Each row of a before or after table is a point. One or more steps were done to the points. Then noise was added and the rows were shuffled. The steps act on how far a point lies along the listed directions, d1 being the first. What was done? A step turns or swaps two directions, mirrors them in a line or flattens them onto one, adds a multiple of one to another, or multiplies one. Angles are multiples of 10 degrees, from the lower direction toward the higher: turns from -170 to 170, lines from 10 to 170 but not 90. Use the fewest steps. Two steps may share a direction if one is a turn and the other turns, adds or multiplies; they go together, in the order done. Otherwise the lowest direction goes first.

Directions:
(1): -5, -39
(2): 39, -5
Before (11 x 2)
23, 19
-8, -13
1, 4
22, 3
-31, 63
-20, 7
-5, 30
-12, 71
-16, -36
-30, 31
11, -8
After (11 x 2)
4, 0
18, 5
-28, 30
22, -69
-16, -12
6, 15
1, -72
-16, -43
10, -32
30, -7
-12, 7
Steps: mirror d1 and d2 in the line at 110 degrees

Directions:
(1): 2, -30, 13, 44
(2): -49, -18, -16, -5
Before (10 x 4)
79, 23, 57, 29
-26, -8, -16, -27
57, 10, 17, 6
-4, -4, -21, 2
-17, -12, -2, -18
-4, -33, 22, 33
22, -21, 2, 7
-31, 37, 6, -53
-40, -5, -30, -18
32, -10, 8, 15
After (10 x 4)
40, 71, 22, -64
0, -5, -18, 8
-10, -38, 8, 22
14, 16, -10, -30
-15, -35, -6, 41
-36, 3, -13, -37
-7, -25, 6, 7
8, -4, -11, -25
39, 34, 5, -32
16, -15, 48, 48
Steps: mirror d1 and d2 in the line at 70 degrees

Directions:
(1): -6, 5, 27, 3, -11, -46, -49, 38, 1
(2): 3, -27, -21, -50, -20, 1, -17, -5, 50
(3): 16, -24, 17, 40, -23, 40, 2, 35, 27
(4): 30, -44, -22, -8, -11, -27, 27, 25, -35
(5): -46, -15, 16, 12, -51, -19, 25, -23, -1
Before (11 x 9)
-7, 1, 26, 6, -4, 11, -78, 11, 55
-34, 8, 11, -21, -47, -2, -16, -38, 49
0, -25, 0, 9, -32, -12, 18, -8, 13
6, -32, -4, -21, -12, 2, 3, 23, 22
-68, 3, -21, -59, -16, -28, 1, -97, 16
10, -22, -15, 16, 9, 22, 45, -8, -37
-9, -14, -22, -42, -28, -28, -11, -67, 13
10, -18, -14, -7, 0, 0, 14, 6, 1
3, -35, 5, 7, -32, -8, 45, -7, -57
-35, 17, -15, -44, -17, -47, 14, -32, -13
29, -21, 0, 25, 5, -3, 33, 34, -23
After (11 x 9)
-2, -3, -6, -10, 1, 8, -1, -5, 24
-25, -37, -41, -54, -8, -70, 33, -58, -56
-28, 18, -20, -48, -7, -47, 12, -30, -18
-21, 15, 5, 8, 10, 42, 2, -29, 17
-11, 23, 21, 14, 6, 32, -11, -2, 48
36, -54, 2, 23, -11, -22, -15, 46, -28
6, -40, -12, -12, -48, -44, 31, -4, -30
-10, -13, 5, 3, -30, -9, 9, -18, 26
10, -25, -31, -40, -22, -44, -1, -51, -13
-1, -27, -2, -22, -12, 6, 0, 15, 30
-43, 22, 26, -11, -25, 28, -11, -49, 23
Steps: multiply d1 by 0.7; mirror d2 and d4 in the line at 20 degrees; turn d3 and d5 by 10 degrees

Directions:
(1): -39, -40, 10, 3, -27, -31, -45, -27, 39, 4, -1, 5
(2): -46, 18, 13, -17, -32, 58, -24, 35, -9, -1, -1, -4
Before (12 x 12)
-44, 1, 10, -7, -34, 11, -38, 14, -3, 5, -8, 1
6, -38, 7, 3, 16, -28, -9, -39, 25, 1, 0, -6
-49, 15, -1, 7, -24, 19, -31, 19, 20, 20, 7, -6
28, 29, 12, -21, 15, 43, 32, 28, -31, -6, -21, -30
-35, -45, -7, -13, -22, -58, -52, -60, 50, 8, 3, 2
16, 14, -6, 16, 33, 19, 21, 27, -28, 6, 10, -1
6, 6, 13, 9, -7, 2, -1, 5, -7, 5, -11, 6
-2, 76, -3, -32, -11, 107, 36, 85, -60, -8, 5, 2
-49, 36, 24, -17, -47, 87, -31, 51, -20, -6, -11, -4
37, -5, -15, 14, 21, -21, 21, -8, -10, 10, -10, -9
38, 1, -8, 19, 39, 11, 42, 5, -9, 7, 6, 7
30, -15, 5, 16, 11, -47, 10, 1, 19, 6, 0, 2
After (12 x 12)
14, -44, 13, -2, 7, -56, -11, -40, 30, -1, -21, -20
44, 21, -10, 5, 21, -10, 33, 9, -35, 1, -6, -1
34, 36, -22, 21, 31, -5, 30, 10, -8, 15, 12, -9
-23, 8, 16, -13, -3, 56, -9, 17, -7, -3, 1, -15
-14, -44, 5, 22, 11, -31, -20, -14, 18, 14, 14, 3
-28, -39, 13, 13, -7, -2, -26, -16, 38, 8, 5, 12
88, 4, -18, 25, 47, -56, 49, -37, -13, -4, -7, 2
60, -54, -26, 23, 36, -121, 22, -72, 38, -3, 5, 21
9, 3, 10, 11, -7, -10, 4, 0, -8, 7, -13, 5
-30, -16, 3, 8, -21, 0, -32, 1, 7, 12, -11, -12
-25, 0, 20, -1, -30, 16, -19, 34, 13, 3, -2, -4
-12, 59, -15, -41, -2, 75, 17, 39, -44, -1, 5, -18
Steps: turn d1 and d2 by 150 degrees

Directions:
(1): -19, 55, 22, 0, 13, -8, 62, -15, 25, -6, -4, 39, -32, -12, 26, -32, -13, -18
(2): 41, -31, 57, -8, 37, -6, -12, 49, -10, -27, -4, 28, 20, -2, 16, -35, -18, 0
(3): -13, -5, -2, -71, -34, -43, 7, 7, -1, -44, 37, 13, 7, -15, 22, 28, 15, 16
(4): -7, -57, -3, 21, -46, -8, -6, -19, 7, 7, 39, 27, -43, 0, -12, -41, -36, 9
Before (10 x 18)
-19, 48, -6, -30, -2, -4, 51, -14, 24, -8, 4, 18, -7, -8, 11, 9, 17, -11
-30, 24, -32, -11, -11, -9, 12, -29, -17, 1, 4, -16, -3, -14, -10, 38, 13, -6
-18, 65, -61, -8, -8, 12, 4, -12, 6, 13, -27, -47, 31, -3, -10, 88, 43, -4
-29, -4, 0, -23, -47, -7, 13, -11, 7, -3, 15, -6, -23, -3, 7, 4, 7, -7
15, -58, 6, 3, 10, -4, -37, 29, 0, -5, 6, 2, 30, 5, -4, -21, -11, 5
-19, 28, -49, -11, 0, 13, 10, -21, 8, 8, -8, -44, 27, 23, -12, 57, 49, 6
9, -5, 29, 2, 19, 3, 12, 10, -7, -3, 15, 15, 12, -23, 19, -25, -16, 6
-27, 17, -16, 29, 2, 19, 16, -23, 22, 9, 12, 17, -51, 1, 7, -22, -19, -9
-49, 43, -36, -30, 0, -14, 16, -10, 0, 3, -10, -39, 21, 9, 7, 67, 53, 7
-9, -45, -8, 16, -31, -5, -3, -37, 10, 9, 24, 1, -68, -6, -5, -33, -11, 3
After (10 x 18)
-32, 7, 3, -22, -46, -8, 22, -14, 13, -7, 13, 3, -30, -1, 10, -4, 8, -12
-10, -39, -4, 14, -30, -8, 6, -34, 13, 5, 20, 7, -70, -7, 0, -38, -14, 2
-49, 37, -40, -29, -4, -11, 7, -5, -1, 5, -6, -44, 29, 15, 2, 75, 56, 8
4, 10, 31, 0, 19, 0, 26, 7, -2, -3, 12, 27, 1, -26, 28, -39, -18, -1
-31, 24, -29, -12, -12, -7, 13, -30, -19, 2, 4, -14, 1, -13, -11, 35, 13, -7
-37, 56, -2, 30, 11, 15, 55, -33, 40, 2, 5, 41, -74, -6, 28, -46, -26, -17
-8, 8, -53, -11, -6, 15, -15, -16, -3, 8, -6, -62, 39, 32, -22, 72, 54, 18
-34, 96, 9, -31, 10, -7, 106, -26, 43, -15, -1, 53, -37, -19, 34, -18, 6, -27
29, -97, -13, 1, 0, 2, -80, 38, -15, -4, 10, -27, 51, 15, -22, 1, -4, 16
-14, 45, -71, -4, -10, 17, -17, -9, -4, 16, -25, -60, 45, -1, -16, 97, 47, 4
Steps: multiply d1 by 2.5

Directions:
(1): -65, 3, -54, 15, -48, 29, 35, -12, 14, 12, 22, 27, -9, 40, 34, 13, 13, -28, 20, 15, 7, -1, 12, 5
(2): 18, -29, 0, 47, -32, -15, 17, 17, 5, -21, -46, -2, 12, 10, 59, -26, -36, -5, -30, -10, -61, 4, -10, -8
(3): 20, 31, -10, 40, 13, 17, -1, -18, 14, -11, 31, 20, 15, 44, -52, -16, -33, -31, -46, -44, 7, 9, 25, -29
(4): 45, -19, 29, 33, -1, -15, 36, -23, -13, 54, -9, 39, -49, -11, 7, -28, 30, -33, 14, -11, 29, 22, 4, 13
Before (11 x 24)
0, 15, -11, -24, 42, 13, -35, -4, -4, 6, 42, -6, 9, -9, -66, 14, -4, 15, -7, -7, 48, -3, 15, -24
21, -20, 29, 13, 1, -25, 5, 12, -3, -8, -59, -15, -3, -27, 47, -11, -14, 13, 7, 14, -36, -4, -27, 13
-46, 9, -34, -23, -23, -1, 21, -10, 8, 7, 19, 2, -11, 15, 39, 20, 22, 1, 24, 16, 9, -4, 4, 8
-39, 5, -13, -24, -29, 9, 21, -19, 2, 17, 9, 24, -23, -2, 34, 6, 28, 6, 40, 28, 16, -1, -1, 32
46, -8, 11, 38, 21, -5, 8, -7, -7, 26, 0, 12, -9, 3, -18, -26, -12, -14, -24, -29, 2, 20, 10, 10
61, 28, 38, -1, 64, -3, -6, -16, -11, 20, 37, 5, -11, 1, -66, -10, 17, -14, -17, -33, 40, 7, 8, -15
59, 19, 49, 23, 19, -11, 22, -23, -11, 32, 3, 32, -56, 0, -27, -8, 21, -28, -9, -22, 56, 19, 13, 10
-21, -13, 1, -27, -13, -9, 15, -9, 10, 9, -3, -6, -12, -12, 17, 13, 22, 12, 7, 29, 17, 2, -17, 18
34, -24, 26, 19, -26, -20, 7, 4, -3, 25, -41, 8, -15, -4, 38, -28, -3, 3, -20, 4, -13, 12, 3, -4
54, -19, 51, -16, 41, -22, -8, -13, -21, 61, 8, 3, -55, -45, -9, -6, 33, 5, 30, 0, 43, 3, -5, 23
51, 7, 24, -13, 49, -13, -43, -15, -10, 4, 10, -10, 8, -16, -48, -6, -4, 17, -20, -9, 20, 16, -5, -16
After (11 x 24)
-50, 1, -31, -33, -29, -5, 22, -2, 2, 10, 8, -3, -16, 4, 59, 23, 29, 11, 34, 28, 2, -7, -3, 17
10, -33, 35, -7, -3, -32, 2, 22, -11, -4, -72, -24, -11, -47, 67, -1, 2, 26, 29, 34, -36, -7, -37, 26
67, 54, 31, 8, 81, 12, -11, -28, -5, 18, 64, 16, -6, 22, -111, -12, 12, -33, -34, -56, 58, 10, 27, -27
-29, -25, 4, -43, -20, -14, 14, -2, 5, 14, -14, -15, -17, -32, 37, 23, 36, 24, 26, 49, 16, -2, -28, 32
47, 12, 8, 36, 35, 7, 3, -20, -5, 27, 27, 22, -9, 17, -55, -23, -14, -27, -34, -43, 21, 24, 23, -1
54, 48, 47, 7, 43, 3, 12, -39, -12, 41, 39, 40, -59, 8, -79, 2, 32, -35, -4, -30, 94, 18, 26, 8
39, -14, 55, -54, 53, -19, -17, -17, -27, 74, 22, -4, -68, -63, -23, 14, 64, 19, 62, 19, 73, -3, -9, 36
-50, -5, -9, -47, -29, 6, 20, -13, -6, 25, -1, 15, -32, -23, 49, 16, 48, 22, 63, 48, 20, -5, -11, 45
10, 22, -16, -3, 41, 17, -34, -7, 3, 0, 46, 0, 16, 6, -73, 6, -19, 2, -28, -23, 40, -1, 22, -34
55, 16, 20, -4, 54, -7, -43, -22, -5, 3, 20, -2, 11, -3, -63, -7, -12, 11, -33, -22, 22, 18, 3, -23
26, -20, 26, -2, -19, -19, 2, 1, -7, 32, -33, 6, -20, -14, 26, -20, 13, 8, -6, 14, 2, 9, 1, 2
Steps: add -0.7 times d4 to d2; multiply d3 by 2

Directions:
(1): -13, 33, -3, -43, 29, 29, -36, -22, -39, -8, -28, -32, -4, 40, 0, -20, 2, -4, -28, 16, 20, 14, 35, 28, -35, -7, -40, -42, -10, -62, -17, 10, 1, -22, -6, -24, 12, 31, 13, 8, 59, 9, 34, -39, 2, 56, -8, 18
(2): 4, -12, 63, -6, -16, 14, 4, -12, -15, 11, -22, 4, 21, -43, -35, -19, 44, -52, -55, -37, -25, -9, -10, 20, 16, 61, 2, 9, -22, 5, -12, -12, 45, -12, -47, 25, 13, -1, 32, -37, 14, 5, 30, -33, 9, -22, 26, -32
(3): 24, -1, -12, -44, 3, -18, 40, 8, -9, -5, -33, 29, 15, -27, 13, -18, 20, 18, 8, -36, -10, 71, -38, 2, -5, -16, -25, 21, 23, 57, 24, 0, 14, -24, 11, -34, 61, 0, 5, -22, 28, 27, -22, 1, 7, 35, 23, 64
(4): -5, 61, 1, 9, -27, 37, -23, 3, 11, -30, -46, 47, 45, -54, 44, 18, -22, 5, 1, 51, 4, 0, 4, -4, -6, 2, 38, -39, 17, 43, 12, 16, -48, 18, -4, 43, -11, 30, 26, -31, 32, -10, 2, -14, 25, 4, -5, -6
(5): -24, 20, 27, 42, -8, 36, 6, 33, -5, 34, 35, -31, 34, 39, -31, 24, 10, -15, -18, 16, -20, -22, -52, -4, -3, -20, -3, 38, 41, -20, 25, -8, -22, 5, -2, 38, 46, 14, -67, -30, 23, -3, -28, -30, 27, 36, -1, 16
(6): 7, 21, -3, -30, -36, 52, 32, 12, 34, 22, -18, -32, 8, 14, -2, -46, 29, -11, 18, -19, -14, 38, -12, 30, -19, -47, 19, -1, -38, -17, 21, 52, -18, 38, 20, -12, -34, -20, -3, -22, -69, -12, 34, -15, 36, 8, 15, -15
Before (14 x 48)
22, -10, -32, -36, 11, -10, -5, -21, 5, 12, -27, -34, -16, 31, 18, -4, -8, 21, 17, 22, 27, 22, 35, 3, -13, -43, -16, -26, -31, -11, -9, 30, -19, -1, 17, -48, -10, 3, 4, 27, -14, -7, 9, 20, -14, 5, -17, 19
0, -56, -34, -39, 45, -74, -7, -43, -29, -11, 15, -19, -92, 35, 4, -27, -12, 37, 8, -14, 11, -1, 52, 1, -8, 9, -42, -16, -26, -43, -34, -5, 42, -46, 13, -77, -31, -16, 17, 88, -5, -1, 13, 21, -58, -20, -29, 2
-27, 90, -2, -23, -25, 69, -38, -1, 11, -24, -64, 13, 38, -5, 29, -16, -20, -8, 1, 45, 17, 4, 32, -6, -33, 4, 29, -66, 5, -21, -6, 36, -50, 12, 6, 15, -31, 38, 21, -24, 22, -15, 30, -29, 31, 41, -19, 1
-14, -17, -28, -10, 33, -39, -19, -23, -20, -10, 18, -12, -44, 54, 8, -2, -22, 15, -7, 7, 38, -32, 60, -15, -13, 23, -25, -14, -51, -27, -37, -15, 37, -13, -6, -13, -37, -13, 18, 69, -1, 9, 8, 26, -51, 11, -44, -29
12, 17, -4, -23, -43, 48, 5, -14, 9, -5, -28, -4, 6, -12, 14, -34, 19, 5, 18, -33, -18, 37, 5, 4, -20, -26, 32, -24, -47, -14, 9, 40, -21, 24, 2, -1, -77, -23, 27, 0, -52, -6, 39, -10, 7, -20, 22, -16
21, 11, 23, 10, -19, 28, -17, 15, 13, -10, 2, -1, 44, -21, -17, -9, 9, -31, -36, -16, -17, -18, -14, 20, 3, 10, 10, 11, -13, -9, 4, 13, -26, 8, -19, 15, -3, 10, 6, -29, 0, -26, 20, -10, 30, 10, 19, -14
-24, 86, 39, 12, -60, 69, -25, 13, 25, -19, -39, 23, 56, -37, 53, -34, 0, -34, -19, 36, -19, -12, 11, 21, -23, 17, 52, -46, -33, 16, 12, 44, -55, 48, -25, 49, -39, 25, 24, -57, -5, -35, 40, -29, 54, -3, -3, -56
-2, 10, 5, -41, 4, 20, 7, -7, -20, 6, -22, -20, 18, 4, -12, -30, 17, -24, -9, -17, -4, 21, 0, 13, -9, -26, -8, -22, -31, 2, 17, 29, -7, -12, 6, -14, 9, -6, 11, -18, 0, 5, 17, -31, 31, 23, 38, 15
5, -9, -10, -77, 46, -7, -17, -51, -28, -50, -17, -43, -51, 53, -6, -26, -3, -12, -20, -8, 50, 14, 69, 15, -16, 12, -32, -56, -65, -75, -45, 14, 26, -34, 1, -65, -46, -19, 49, 43, 9, -14, 43, 15, -49, 10, -10, 10
-3, 33, 23, 12, -57, 40, 2, 14, 57, 33, -3, 6, 36, -27, 4, 2, 16, -32, -5, -18, -34, -16, -8, 1, 18, 0, 39, 0, -26, 8, 21, 36, -41, 46, -22, 32, -28, -20, 2, -49, -66, -30, 14, -3, 42, -22, 18, -53
11, -31, 13, -38, 41, -27, -32, -31, -26, -35, -33, -1, -51, 6, -1, -27, 19, 13, -21, -32, 7, 15, 34, 15, 8, 28, -42, -18, -8, -27, -45, -32, 57, -33, -24, -40, 2, -8, 30, 42, 6, 13, 25, -8, -25, -4, 14, 9
-12, 18, 28, -5, -31, 60, -9, -22, 22, -2, -17, 15, 16, -40, 24, 10, 9, -45, -15, 8, -13, -24, 18, 19, 17, 44, 67, -29, -52, 15, -3, 14, 13, 9, -19, 47, -49, -24, 26, -24, -38, -38, 49, -5, 5, -44, 18, -63
16, 33, 41, 27, -52, 20, -8, 12, 34, -19, -50, 59, 45, -92, 26, 16, 0, -8, -18, 31, -24, -4, 16, -10, 30, 39, 67, -28, 5, 41, -8, -3, -23, 30, -22, 33, -50, -2, 44, -28, -15, -31, -7, -1, 22, -48, 0, -51
1, 11, -24, -77, 1, -2, 7, -3, -8, -30, -69, 26, 1, -27, 24, -42, 11, 9, 5, -19, 13, 60, 13, 16, -13, -38, -31, -37, -7, 25, -6, 15, 23, -40, 13, -29, 21, 14, 47, -17, 30, -9, 27, -20, 2, 16, 8, 28
After (14 x 48)
11, 35, -10, 46, -23, -9, -7, 32, 31, -20, -10, 54, 22, -50, 45, 48, -43, 43, 22, 66, 1, -5, 10, -36, 27, -8, 50, -19, 50, 45, 5, -13, -51, 18, 17, 15, -23, 4, -3, 3, 2, -27, -61, 30, 7, -18, -24, 1
-19, -7, 2, -33, 4, 6, -46, -27, -12, -31, -38, 5, -22, -14, 2, -24, -6, -24, -24, 4, 26, -27, 63, 17, 2, 16, -6, -59, -41, -36, -46, -1, 33, -25, -18, 7, -44, 12, 58, 13, 9, -30, 63, -29, -13, -40, -5, -51
-19, -2, 2, 0, 21, 8, -22, -13, -23, 2, 9, -33, 0, 22, -12, -2, -1, -24, -10, 12, 6, -32, 30, 1, -2, -10, -6, -31, -31, -27, -4, 12, -6, -13, -2, -1, -11, -9, 0, 13, -2, -7, 14, -20, 5, 6, 22, -7
15, 4, -31, -62, 12, -25, 36, -13, -15, -6, -28, 11, -16, 17, 22, -37, 14, 15, -2, -30, 22, 54, 16, 4, -31, -4, -34, 0, -44, 31, -1, 12, 39, -19, 2, -38, 12, -16, 24, 26, 6, 27, -1, 11, -25, 42, -10, 25
11, 13, -17, 30, 8, 3, -28, 32, 12, -17, 38, -2, 27, 14, 1, 21, -27, 5, -9, 17, 1, -39, -10, -3, -5, -21, 1, 16, 13, -17, 8, 2, -46, 9, 9, 5, 5, 15, -24, 5, 4, -28, -16, 16, 14, 34, -1, 10
16, -47, -7, -80, 14, -46, 27, -42, -19, -6, -31, -7, -59, -8, 5, -65, 33, 10, -2, -49, -16, 51, 24, 22, -14, 6, -36, -12, -49, -10, -17, 21, 56, -36, 9, -81, -19, -22, 46, 48, -21, 6, 39, -3, -29, -8, -1, 1
-10, 21, -19, 27, -11, -13, -5, 29, 38, 23, 37, 17, 11, 10, 24, 39, -27, 17, 22, 5, -19, -13, -20, -34, 14, -28, 3, 25, 27, 25, 27, 0, -51, 15, 14, 11, 22, -8, -45, -10, -18, -12, -46, 29, 11, 15, 2, 10
-22, 67, -2, -29, 4, 30, -40, -3, -14, -27, -56, 26, 36, -16, 29, -2, -26, 7, -8, 35, 13, 10, 20, -13, -30, 30, 2, -49, 33, 2, -11, 5, -23, -16, 3, 2, 18, 43, 22, -14, 64, 9, 8, -14, 5, 49, -17, 32
39, -30, 9, -49, 5, -18, 5, -41, -12, 10, -51, -16, -6, -16, -5, -25, 26, -11, -23, -24, 11, 37, 29, 13, 1, 12, -21, -20, -42, 9, -23, 14, 31, -20, -21, -46, 10, 0, 41, 2, 5, 2, 29, -1, -17, -13, 15, 7
-2, -8, -1, -29, 31, 0, -37, -18, -9, -35, -25, -23, -48, 35, 10, -28, 4, 20, 7, 1, 13, 7, 44, 20, -3, -11, -18, -35, -16, -42, -32, -5, 18, 2, -2, -35, -29, -13, 18, 53, -25, -1, 30, -2, -9, 2, 3, -1
-17, 29, -51, 16, 9, 16, -1, 12, 12, -13, 23, 24, 5, 20, 62, 56, -36, 32, 42, 46, 16, 4, -6, -16, 1, -30, 34, -5, 17, 38, 24, -1, -30, 3, 46, 5, 5, -15, -42, 16, -3, -16, -28, 37, -12, 16, -9, 34
-32, 63, -14, 34, -10, 1, -26, 29, -3, -33, 3, 37, 35, 2, 70, 15, -42, 24, 16, 60, -1, -13, -5, -19, -22, -12, 9, -21, 34, 28, 20, 2, -64, 12, 7, 11, 22, 32, -24, -15, 53, -19, -34, 14, 18, 34, -33, 18
9, -12, -17, -8, -6, -3, -2, -20, -15, -14, -6, 8, -13, -2, 12, -5, -1, 28, 17, -28, -9, 22, 9, -20, -14, -6, 5, -7, -18, -5, 1, 3, -6, -18, 2, -11, -51, -13, 9, 30, -6, 11, 8, 13, -21, -13, 13, 19
16, -1, -16, -99, 43, -8, 8, -38, -24, -47, -37, -33, -42, 44, 2, -35, 9, -4, -15, -28, 49, 58, 50, 19, -24, -5, -40, -46, -52, -45, -33, 16, 21, -44, 13, -85, -17, -17, 49, 24, 18, 1, 30, 13, -36, 33, 4, 38
Steps: turn d2 and d3 by -140 degrees; add -0.5 times d2 to d5; flatten d4 and d6 onto the line at 160 degrees
